Every row gives one point. The last column is the point's height on a tilted bowl or saddle (a function of degree 2), plus a little noise. Count its main directions that bend up, bend down and stay straight.
In the rows, 128 means zero.

Points:
[[189 116 115  90]
 [ 96 152 154 109]
 [ 92  42 136 145]
 [159  86 180 118]
 [121 177 156  99]
 [121  82 117 119]
 [187 123  87  89]
 [158 171 182  50]
 [152 136 196  64]
 [146  61 119 151]
 [131 155 131  92]
 [112 174 188  95]
 [132 153 105  97]
 [137  89 110 118]
 [ 70 178 112 154]
 [142 122 165  88]
 [151 121 104  96]
 [105 128  87 104]]
Directions: 1 up, 1 down, 1 straight

Points, 22 rows:
[[176 111 150 148 135]
 [167 186 151 166 234]
 [152 154 110  67 143]
 [198 145 128  89 149]
 [ 99 149 165 136 161]
 [135  92 200  59 126]
 [173 174 142 100 170]
 [135  99  89 124 114]
 [221 150 185  91 145]
 [162 179 117 109 185]
 [ 90 105  96 116  99]
 [ 74 110 127  53 132]
 [115  93 191 132 134]
 [126 145  63 130 151]
 [ 90 118 132 104 113]
 [180 116 153 133 129]
 [138  89 103 136 113]
 [116 164 149 164 184]
 [102 147 108 114 129]
 [114 156 109 123 143]
 [ 92 175 120  41 185]
 [128 108 146  98 104]]
Directions: 3 up, 0 down, 1 straight

Points:
[[148  74 127 100 116 125 123 156 172]
 [167 166 103 117 141 157 140 161 144]
 [201 110 150 176 168 126  95 157 183]
 [150 106 136  92 133 152 132 169 165]
 [120 122  74  80 146 115  56  84 165]
 [ 73 170 160 159  60 116 139 158 149]
 [145 159 142 180 122 142 146 117 124]
 [131 117 156 155 144 141  93  64 152]
 [ 71 146 117 145 165 112 214 118 150]
 [157 142  17 150 128  83  72  83 150]
 [123 221 106 105 157 106  36 121 181]
 [106  79 163 153  60 217 134 122 186]
 [160 174  77 106 120 166  86  93 150]
 [111 108 102 126 158 142 139 108 139]
 [128 131 115 176  55 122 164 144 143]
 [116  65 107 179  88 102 141 146 167]
 [ 99  43 123 124 168 124 146 155 193]
 [109 118 149 103  94 105 143  72 143]
 [ 42 130  60 168 163 101 100 162 154]
 [177 152  76 151 110  93  93 164 156]
 [155 125 119  68 120 137 170 131 150]
 [146 112  97 129 148  72 181 133 154]
 [130 172 196 127 229 118 125 171 201]
 [143 153 177 154  91 162 149 192 149]
 [115  77  74 164  90 185 147 180 188]
 [146 156  82 153 119 109 105 134 132]
 [164 193 111 145 155 139 146 204 163]
 [171 154 126 201 175 110 111 134 154]
 [189 133 102  63 149 100 141 164 186]
 [125 163 109 114 140 106 121 112 131]
 [155  89 132 133 162 113 133 110 154]
 [135 138 110 174 132 112 170  62 135]
 [ 80 102 126 168 160  73 149 136 158]
 [179 110  74 165 122 155 102  87 152]
 [200 149 132  72 126 128 131 118 161]
 [127 113 166  72 123 124  53 131 191]
 [147 209 107  84 160 126 118 152 160]
 [136 162 134 109 157  86 103 116 150]
 [183 118  54 116  95 147 146 155 163]
 [162 141 106 144  78 149 118  56 145]
 [188  92  79 144  97 136 129  93 157]
 [149 124  50 171 171 106 149 103 143]
 [129 133 162 109 107  79 182  90 140]
 [159 169 153 113 140 104  94 134 152]
 [165  73 136  98 143 181  89 108 189]
 [160 129 121 166 121 170 169  74 136]
 [132  67 151 119 104 144 136 126 161]
 [114 153 133 126  90 145 128  74 129]
 [ 88 106 154 146 106  79 227 171 171]
 [101 138 139 135 177 126 112  97 143]
 [108  96 153  97 150 156 115  87 161]
 [171 138 158  87 165 184 147 199 192]
 [ 83 147  86 135 115 127  49 159 155]
 [165 155 123 129 186 196  92  68 174]
 [135  98 107 144 149 180 144  56 158]
 [ 80  93  82  83 128 182 109 114 175]
 [129 170 118  91 136 113  68 102 155]
 [145 150  78 132 191 144  97  93 148]
 [178 184 138 145 106 118 208 146 131]
 [178  85  96  84 172 197 120 120 200]
 [158 142 152 155 116 173 121 165 146]
 [ 61 141 153 127 109 117 101  79 151]]
Directions: 7 up, 0 down, 1 straight

Points, 76 rows:
[[ 20 105 128  92 110  93  93 116 104]
 [106 107 134 225 167  59 182  99 108]
 [132 159  58 118 113 107 163  85 133]
 [155 118 135 178  98 131  56 143  92]
 [121 109  99 115 133 129 161 143 112]
 [141  69  76 109 133 102 121 106 115]
 [119 182 118 146 103 186  86 130  89]
 [ 95 116 122  66 125  99 138 179  89]
 [175 185 170 147 104 123 153 156  97]
 [128 161 112 147 113 116  87 159 113]
 [156  98 152  60 130  92  92  81 113]
 [132 142 173  87 129  95 152  88 124]
 [127 234  92 162 152 120 142 130 106]
 [149 172 114  80 192  92 143  76 118]
 [156 194 167 103  79  61 164 106 105]
 [139 127  99 141 149 155 164  87 112]
 [153  82 112 127 124 138 175 185  80]
 [ 45 138 146 124 116 171 106 153  87]
 [109  52  82 197 103 123  79  93 101]
 [128 132 155 149  87  53 158 149 123]
 [144 143 154 105 164 179  88 140  70]
 [163  91 159 138  95 125  88 102 108]
 [ 67 134 173 151  49 114 163  81 110]
 [ 80 130 174 142  69 104 164 136 117]
 [110 131 173 104 123 105 128 127 122]
 [130 101 132 105 166 144 115  86 107]
 [ 77 161 175 170  95 179  67 124  73]
 [145 101 166 172  71 103  85  94 118]
 [139 192  73 144 110  92 120 146 119]
 [118 118 142 123 172 118 136 134 118]
 [151 155 158 122 129 180 170 148  88]
 [ 57 121 159 146 147 132 107 144 110]
 [153  87  92  57 171 156 119 136  58]
 [109 131 112 196 105 121 148 167 119]
 [114  89 102  97 101 189 158 137  70]
 [135 100 143  95 132 182 135 145  76]
 [153 105 137 111  99 198 106 144  63]
 [172 148  86 132 167 126 107 133 102]
 [128 168 159 208 155 222 139  74  51]
 [174 135 112  99  82 185  86 132  68]
 [135 150 112  72 118  86 168  86 126]
 [165 129 135 100 121  71  67  74 134]
 [139 117 189  59 151 201 129 140  37]
 [237 169 125 140 103  46 193 141  65]
 [ 78  88 140  98 122 112 109 123 114]
 [122 179  97 120  96 195 147 157  80]
 [186 139 174  95 150 135 105  83  91]
 [125 161 135 109  52  98 152 118 120]
 [134 169  79 113  93 139 183 155  97]
 [125 162 160 139 123 178 121 115  98]
 [160 180 102  71 120 124 119 178  78]
 [108 172  85 100 108  72 110  50 158]
 [127 193 121 101 177 126 170 153 102]
 [159 164 153 132 126 110 125  88 126]
 [ 99 140 141 132 172 128 117 101 125]
 [158 189  18 144 124 121  83 125 103]
 [118 108 153 172  94 161 185 147 103]
 [147 144 156 164 158 122 149 190 104]
 [112  62 128 152  84 141 165 132 100]
 [183 125 108 131 127 121 162 161  97]
 [100 126 123  35 122  88  90 122 101]
 [120 143 165  52 111 161 104  59  85]
 [145 135  89 128 180 133 107 114 109]
 [209 123 211 144  84 152 169 150  60]
 [ 91 101 149 103 146 124 164 182  98]
 [112 136 132  52  79 102 151 133 100]
 [ 75 117 148 125 100 149  81 137  98]
 [159 169 104 201 112 106  79 109 114]
 [112 153 139 184 126 111  95 173 109]
 [ 73 136 135 144 138 113 107 133 127]
 [189  84 158 150  95 133  98 127  89]
 [ 68 105 198 115 126  99  95 151  98]
 [155  90 156 137 129 121 178 159 101]
 [162 164 156 100 235 107  86 110  73]
 [138 146  39 166 212 117 118 154  70]
 [152 113 137 112 138 144 129 147 101]]
Directions: 0 up, 7 down, 1 straight

Points, 65 rows:
[[102 111 153 132 121 110 143 132 106]
 [127 182  54  78 170 137 129 102 120]
 [123 154 173 143 135 241 162  91 114]
 [118 126 124 137 128 158  92  97 116]
 [109 153 154 141 102 145 125 161 106]
 [170 126 151 160 136 198  83 120 187]
 [ 73 132 121 112 114 156 134  60  74]
 [131 182  99 122 150 155 215 127 103]
 [113 145 148  84 106 109 113 153  96]
 [141  78  90 164 140 187 138 201 200]
 [120  72 104  77 142 121 123 128 124]
 [126 140 105  98  93 172  99 112  99]
 [109 151 122 119 155 118 114 168 112]
 [ 97 100 144 113 118 176  89  88 108]
 [155  83  63 163 122 127 153  92 115]
 [148 142 130 131  67 142  71 148 125]
 [104 123 232 118 139 161 112  43 164]
 [ 52 170 159 138 125 163 144 137  47]
 [104 123 146 137 127 180 123 143 119]
 [138  87 136 137 109 122 110 107 127]
 [130  90 180 108  81  47 105 114 111]
 [150  95 140 105 135 127  71  89 136]
 [205 138 129  88 141 132 135  70 118]
 [ 98 100 138  96 112 151 153 111 110]
 [111 111 107 102 195 120 158 114 124]
 [178 193  69 151  80 106 153 147 153]
 [ 55 138 112 162  90 145 148 145  63]
 [119 132 164  91 127 167 116  94 118]
 [164  73 110  98 149 109 138 218 156]
 [169 143 116  53 163 147 210 195 170]
 [125 110 117 117 107  85 159 121 118]
 [157 167 149 163 114 121 132  88 118]
 [133  95  93 172  60 104 140 156 134]
 [166  83 124 107 171 204 200 107 143]
 [155 156 139 137 166 175  99 107 137]
 [ 68 107 170 143 146 117 185 137  85]
 [120 121 171  73 164 124 153 180 125]
 [145 126  97  44 183 108 106 138 125]
 [179 161 164 141 150 154  31 152 171]
 [126 108 177  60  89 126  54 176  76]
 [164 189  98 125 110  85  88 186 140]
 [148 147 212  65 186 114 137 116 124]
 [126 133 189 144 144 105 147  92 114]
 [161 198 112 169  91 176 188  86  64]
 [163 146 120 173  85 126 124  86 128]
 [118 123  67 107  23 152 166  81  58]
 [110 101 166 119 149 123 113 159 117]
 [158 161 119 166  92 138 130 170 155]
 [162  66  57 166 120 121 108 120 147]
 [ 82  85 101  88 111 168 152  89  98]
 [169 127 112 161 122 134 124 134 152]
 [199  88 136 114 127 125  91 129 151]
 [108  76  81 149 132  91 115 132 120]
 [ 28 168 139 155  78 110  85 122   7]
 [179 187  83 159 165 136 183 101  95]
 [120 162 119  94 154 117 163 101 110]
 [143  80 130 128  43 163 113 199 140]
 [195 133 162  76 136 119  83 129 129]
 [193  75 160  87 131  80 152 136 123]
 [166 114 122 183  93 128 112 198 193]
 [ 93  68 104  76 183 125 156 154 141]
 [163 124 139 127 105 110 101 118 135]
 [ 57  95 135  81  69 145 184 105  81]
 [160 162 154  98 142 147 112  72 120]
 [ 92  91 122  89 131 150  90 130 102]]
Directions: 3 up, 4 down, 1 straight

Points:
[[100 139 168  88 125 166 110  90 142]
 [113 123  92 105 161 122 169 136  98]
 [145 100  48 121 111 161 133 162 107]
 [143 136 167  61 138 128 104 135  98]
 [127 155  89  95 117  87 107 189 130]
 [102 171 157 174 143 194 144 122 176]
 [142 187 107  75 134 211 131 137  48]
 [130 140 151 103  88 172  87  83 154]
 [189 140 100 169 137 185  96 165 118]
 [160 130  75  91 134 133 129  45  54]
 [132  90  95 149  84 154 128  92  86]
 [121 120 118 107 129 150 106 123 111]
 [147  92 191  89 136 175 106 147 139]
 [218 149 120 131 149 132  70 104  89]
 [ 88 141 167 162  93 129 124 132 172]
 [174 127  85  63  97 137  90 102  96]
 [130 100  82 106 147 115 135  63  87]
 [157  70 137 136  84  77 123  93  89]
 [137  91 127 131  89 134  61  88 126]
 [101  97  18 145 171 163 117 148 127]
 [118 142 198 134 157 142 151 215  99]
 [175 119 134 105 150 177  71 177 120]
 [108 107 165 106 136 146 152 102 118]
 [159 216  87 123  20 115 142 161 218]
 [128 155 131 165  71 121 113  99 143]
 [116 144  89 114 122  75 182  99 126]
 [159 118 158 166 129 123 193 170 117]
 [124 140 149 170 132 159 215 109 139]
 [ 74 136  96 129 155 107 147 117 138]
 [135 109  96 111 157  85 100 155 100]
 [105  94 159 178 150 127 110 148 156]
 [ 96 149 185 118 120 143 148 178 127]
 [159 147 128 138 170 177 108 108 116]
 [106 160  95  63  85  88 156 135 139]
 [116 131 165 108 113 124 145 108 129]
 [143 125  89 131 100 153  94 116 112]
 [175 136 146 116 117 132 145 143 101]
 [112  66 140 107  55 152  68 190 180]
 [ 97  99 158 158 145 181 127  70 166]
 [149 130 136 179 119 169  87 109 152]
 [140 185 164 143 117 118 126 125 163]
 [ 56 153  44  66 102 121 163 102 155]
 [134 129  60 160 147  97 207 184 146]
 [185 122 129  52 149 117 114  83  53]
 [140 139 101 145 232 118 162  58 153]
 [207 152 219 182 112 115 113 174 211]
 [152 113 214 135 101  46 154 118 143]
 [118  81 130 171  64  71 114 135 101]
 [156 104 115 144 204 117 163 126 117]
 [ 21 156 118 137 106 180 135 124 146]
 [113  90 127 155 186 113 129 120 140]
 [117 124 106  85 124  83 150 149 104]
 [128 145 151 123  92 145 141 122 133]
 [ 40  87 139 180 150  84 140 100 155]
 [184 164 219 196 160 106 122 116 226]
 [137 160 122 139 163 182 182 160  77]
 [114 131 139 161  99 120  96 134 148]
 [ 88 137 183 156  97 125 147 125 173]
 [141  95 116 172 104 151 101  76 103]
 [147 112  80 134 122  36 134 145 107]
 [ 94  90 145 102 182 162  86 144 114]
 [136 144 198 184 188  82  82 149 187]
 [177 176 119 126 164 108  65 100  94]
 [162 111 170 143  95 115 138 147 137]
 [148 188 132  80 100  69  65 103 136]
 [137 164 107 132 122 106  76  68 109]
 [102 136 121 144  92 108 166  99 129]]
Directions: 3 up, 3 down, 2 straight

Points:
[[130  45  96 129 119 126 106 140 124]
 [152 144 147 159 107 121 121 162 114]
 [147 138 133 128 123 147 104  84 107]
 [117 122 135 202  90  67 113 163  98]
 [ 72 145 131 132 174  97 133 122  95]
 [105 183 147 164 148 160  89 178  95]
 [175  74 129 143 152 220 122 172  97]
 [ 38 147 143 117 151 134 168 100  74]
 [ 65 148 111 181 108 113  89 135 102]
 [116  80 122 132 167  42 110 148  96]
 [104 134 118 101 129 182 167 157 103]
 [157  69 191 100 103  81 151 132  98]
 [140 154 121 166 140 149  64 161 112]
 [161 160 177 117 166 162 149 142  90]
 [ 97  78 125 131 175 145 122  76 109]
 [138 133 148 106 141  98 102 108 115]
 [111  92 126 134  97  96 165 104 103]
 [168 122 158 171 147  97 171 181  84]
 [105  97 180 135 122 117 134 109 123]
 [125  72 126 133 147 140 107 137 136]
 [141 114 125  90 154 138 146  97 110]
 [161  59 111 122 110 208 124 115 101]
 [124 111 163  96 110 131  79 154 132]
 [122 126 135 152 114 152 144  84 105]
 [ 98  50 113 147 150 115 156 191 107]
 [143 173 133  81  96 132 186 116  72]
 [111  92 122  54 130 135 119  81 109]
 [ 86 157  93  66 127 101 104 145  93]
 [115 160 140  78  96 124 113 156 107]
 [ 54 153 151  74 117 171 109 156  97]
 [121 140  86 165 133 164  88 122 107]
 [ 73 172 131 124  98 124  83  79  81]
 [101 166 122 102  96 216  76 187  82]
 [100  92 120 154  63 146  81 123 119]
 [112 163 113  90 177 112 171 141  76]
 [118 126 140  87 127 151 105 107 122]
 [106 113 156 165  88 166 146 122 113]
 [197 111 109 114 112 155 129 147 102]
 [157 134 189 103 161 165 183 105  85]
 [114  97 144 122  79  75  97 105 111]
 [101 134 132  67 167 112 186 143  85]
 [160 185  94 133 100 114 135  54  40]
 [149 180 133  92 139 132 174 117  75]
 [109 136 158 171  87 119 104 129 116]
 [183 155 143 111 126 136 194 163  74]
 [ 82 135 169 104 103 143 123 139 119]
 [131  94 184 120  84 114 222 191  73]
 [132 137  86 128 143 172 159  94  86]
 [158 127 110 160 138 134 119  82  97]
 [148 117 152 136 110 166 125 145 124]
 [144 127  77 129 135 154 132 116 102]
 [109 142 149  69  95  99 155 145 100]
 [106 149  68 127 155 175 205 112  49]
 [123 113 129 111  77 120 190 111  93]
 [153 117 128 130  94 129 145 118 113]
 [ 84 182 157 166 136 150 186 151  69]
 [182 139 116 109 131 126 145 152  98]
 [111 157 115 249 168 152 137 149  60]
 [ 94 122 136 168 156 126  71  73 102]
 [130  98 153 126  82 118 134  97 114]
 [153 122 175 130 180 154 158  84  93]
 [171 155 140 131 118  86 110 145  96]
 [142 175 159 118 139 129 136 206  87]]
Directions: 0 up, 8 down, 0 straight
